Rows are points. To make a cloud, some directions were put in groups of two or more. Within a group, all points are equally far from the middle, so they leave a hole (a ring in 2 directions, a hollow ball in 3). The other directions are filled evenly. Then the cloud was stretched, turned, moved and blurred a little. Count the holes, and give their numbers of directions, smallest first.
In the rows, 128 means zero.

Cloud (19 x 3)
[[165 103  67]
 [162  81 140]
 [206 106 104]
 [205  95  79]
 [121 178 133]
 [122 135  56]
 [ 65 143 141]
 [143 122 111]
 [125 158 120]
 [136  95 127]
 [169  57 132]
 [149 136 149]
 [156 147 102]
 [120 137 136]
 [174  88 151]
 [199  89 130]
 [144 138 201]
 [146 154  88]
 [199  99  78]]
Holes: 0

Cloud (20 x 3)
[[118  59 137]
 [119  58 128]
 [136  98  75]
 [ 45 112 142]
 [148  84 159]
 [ 54 145 157]
 [ 78 169 159]
 [138  92 174]
 [145 166 128]
 [126 130  70]
 [117  65 155]
 [161 108  97]
 [150 155 104]
 [151  81 103]
 [127  93 180]
 [ 86  70 158]
 [140 107  75]
 [ 49 128 112]
 [155 148 153]
 [128 114  70]]
Holes: 1 (3)

Cloud (29 x 4)
[[168 173  75  97]
 [120 145 123 100]
 [101 161 149  52]
 [178 170 190 131]
 [131 199  78  89]
 [102  83 145  72]
 [188 124 159  81]
 [154 173 165 128]
 [134 113 101  60]
 [ 85 191 112 169]
 [125 114 158  86]
 [105  84 149 149]
 [ 81 119  91 116]
 [ 70 123 127 120]
 [130 156 164 114]
 [190 114 188 151]
 [178 127 136  96]
 [107 112 129  72]
 [151 143 101  40]
 [147 158  93  81]
 [111 119 197 150]
 [140  69 188 192]
 [136 105  84 184]
 [200 106 133  91]
 [182 166 142 142]
 [111 146 118 162]
 [149 140 109  91]
 [171 152  94  75]
 [148 186 126  97]]
Holes: 0

Cloud (30 x 4)
[[156  85  55  75]
 [130 147 144  88]
 [116  99 138 144]
 [135 140  59 137]
 [179  95 107  78]
 [137  82 139  77]
 [131 105 101 179]
 [172 147  73 177]
 [144  86  99 159]
 [152 129  49 103]
 [172 168  77 128]
 [184 116 122  81]
 [107 140 104 163]
 [178 139  83  73]
 [134 137  58 136]
 [182  99  97  85]
 [183 109  81 141]
 [180 152 106  81]
 [118 139  86 168]
 [186 118 150 116]
 [163 164  82  88]
 [133 157 107  57]
 [137  73 119 129]
 [206 134 129 125]
 [153 181 117 108]
 [134 115  90 182]
 [145 144  76 181]
 [125 159 117  72]
 [178 150  79  90]
 [162 104  52  76]]
Holes: 1 (3)

Cloud (47 x 6)
[[143 163 154 140  82  98]
 [113 146 145 155 146 199]
 [ 99 152  64 116 103  91]
 [114 167 153 140 103 148]
 [139 115 121  42  98  77]
 [106 137  93 183 175 111]
 [104 137 168 112 160  91]
 [ 85 147 176 107 123 116]
 [ 88  69 162 151  53  87]
 [174 209 121 154 149 124]
 [151 117 145 143 179 121]
 [149 164 193 118 108 132]
 [142  48 126  97  60 109]
 [127 174 154 142 105  38]
 [102 163 153 131 104 108]
 [111  96 159 111 174 103]
 [ 56  81 154 110 122  71]
 [100 125 101 150  98  43]
 [ 79  95 119 140 106  49]
 [117 203 104 193 165  75]
 [ 46  52 150 119 103  68]
 [124 117 161 164  91 171]
 [ 64 191 136  89 165 116]
 [150 112 150 189 120 159]
 [175 185 110 131 114 142]
 [126 120 186  90 101 116]
 [ 87 123 126  75  83 114]
 [122 130 124 114  89 149]
 [101 159 127  83  77 162]
 [102 118 109  73 164  78]
 [ 25 109 133 139 128  98]
 [103 131  81 157 192 127]
 [127  92 110 140 145  49]
 [101 171 115 168 161 108]
 [103 200 167 127 136 107]
 [147 150  88  40  86 124]
 [ 90 173 145 113 100 137]
 [ 86 125 188 174 175 117]
 [171 189 122 140 154  45]
 [120 112 166 173  73 121]
 [174 135 112  79  63  66]
 [148  61  71  93  74 123]
 [103 149 129 197 121  93]
 [103 147 143 158 158 172]
 [142  88 111 126 196 159]
 [103 127 150 106  89 142]
 [127 176  92  93  75 145]]
Holes: 0

Cloud (46 x 6)
[[ 81 161  98 138 100 169]
 [ 86  71 111  81 108  72]
 [196 131 190 142 148  83]
 [139 214  92 121 135 127]
 [121  79 147 151 173  49]
 [108 101 175 142 144 146]
 [144  88 162 146 184  57]
 [149 155 137  90 112  56]
 [139 100 146  93  82  47]
 [138 137 204 116 153 173]
 [151  75 143 145  87 166]
 [ 90 124 148  71  95  61]
 [110 107 107  97 148  57]
 [ 62  86 151  57  91 110]
 [ 73 145 142 114 139 139]
 [151  94  85 166  56 140]
 [156  87  89 117  61 117]
 [124  90 189 110 114 209]
 [126  71 139  91  83  62]
 [ 97  80 125 171 156  97]
 [173 122  70 121  77 127]
 [121 126 112 170 139 186]
 [116 198  99 184 153 152]
 [181 102 120 144  67 128]
 [ 91 133  83 109 136  61]
 [ 55 112 135 115 164 153]
 [129 134  97 196 141 128]
 [178 101 122 123 173  87]
 [144 163 169 161 117 132]
 [134 163 205  92 127 164]
 [130 169  79 111 122 198]
 [ 93 161 119 154 143 160]
 [139 173 126  91 145 153]
 [146 112  54 114  86 134]
 [ 88 124  96  94 158 157]
 [116  58 148 128  81  63]
 [ 96 162 145  96 153 116]
 [ 91 143 103 102 108 170]
 [136 170 207 130 166 132]
 [134 121  86 162 128  36]
 [ 39 119 116 129  80 155]
 [ 95 133 134 177  78 111]
 [221 141 113 120  88 125]
 [119 143 136 162  97 170]
 [164 132  90 118  99  87]
 [180 116 149 122 112  64]]
Holes: 1 (2)
